Each row is a point. The last column is the point's height on a tilted bowl or saddle (a function of degree 2), plus a little noise. Along how many of its main directions does it bend up, bend down or stay straight?

Points (10 x 3)
28	-5	-29
95	22	-95
33	-65	-30
8	-27	-14
-39	-19	1
-20	25	-14
-2	28	-23
33	51	-56
34	10	-37
19	-22	-21
Directions: 0 up, 2 down, 0 straight

Points (15 x 4)
-63	23	18	-50
24	-27	-35	-8
28	-28	-33	-9
55	-46	30	-41
65	-53	-10	-44
-6	-46	41	-46
19	8	38	-8
69	54	-16	-1
21	40	-43	14
-42	-86	-42	-88
4	-30	19	-19
-33	47	-22	-4
-50	5	72	-88
77	-13	15	-23
73	-15	23	-25
Directions: 0 up, 3 down, 0 straight

Points (17 x 4)
-67	20	25	13
21	7	-28	-5
36	21	64	-34
4	-55	10	21
-22	-74	4	9
42	0	30	3
9	-24	34	10
-23	-11	44	-9
-41	59	65	-52
12	-9	11	8
3	82	-20	-22
11	-24	-32	6
2	35	16	-14
34	4	31	-3
7	22	-41	-8
-4	-2	36	-6
76	95	-29	-95
Directions: 1 up, 2 down, 0 straight

Points (18 x 4)
50	-9	-15	25
-60	7	51	-62
-74	-26	-3	30
-20	26	10	16
51	-5	-22	21
46	46	27	88
31	14	-55	42
9	-23	-33	32
10	-11	-25	27
20	31	53	44
95	35	-19	74
-15	16	43	-7
-8	5	48	-4
-22	-36	-32	53
36	15	2	37
-17	18	68	-19
6	-47	63	35
-16	-12	36	-7
Directions: 2 up, 1 down, 0 straight

Points (22 x 5)
40	14	61	-37	-40
-21	55	55	36	-6
-19	-36	-34	-37	-70
22	24	20	18	14
10	80	40	19	17
55	-11	-3	-21	-35
-18	-32	-33	20	-4
-35	19	-23	-22	-26
-28	-50	8	-44	-78
19	-15	-19	-11	-18
15	23	16	13	13
-12	28	5	30	19
11	24	5	22	21
-5	5	-27	43	30
-23	20	-1	13	7
-20	12	-10	1	-1
-38	4	71	67	-29
6	-54	-1	20	-19
30	6	48	3	-15
36	-35	-95	-19	-62
-33	0	95	-43	-55
72	-14	61	-53	-95
Directions: 0 up, 2 down, 2 straight

Points (25 x 5)
12	-18	-35	-7	-16
-39	9	-31	17	7
6	8	-35	-4	-20
6	68	18	54	53
-79	48	-22	-9	49
0	-66	52	-68	2
-25	72	3	-30	31
-11	18	21	-15	25
69	-95	36	-17	-57
42	51	-26	71	13
53	50	-30	-12	-40
-33	29	75	-8	95
3	50	-39	-9	-34
18	28	-40	-12	-35
-4	22	32	-84	36
-10	11	-13	29	5
25	37	9	22	11
3	9	7	41	15
-18	33	-77	88	-33
18	30	-7	3	-7
33	-19	10	-25	-18
17	-26	-9	-28	-12
58	51	12	-74	-25
-43	-10	-16	8	24
67	-9	10	31	-3
Directions: 2 up, 1 down, 1 straight
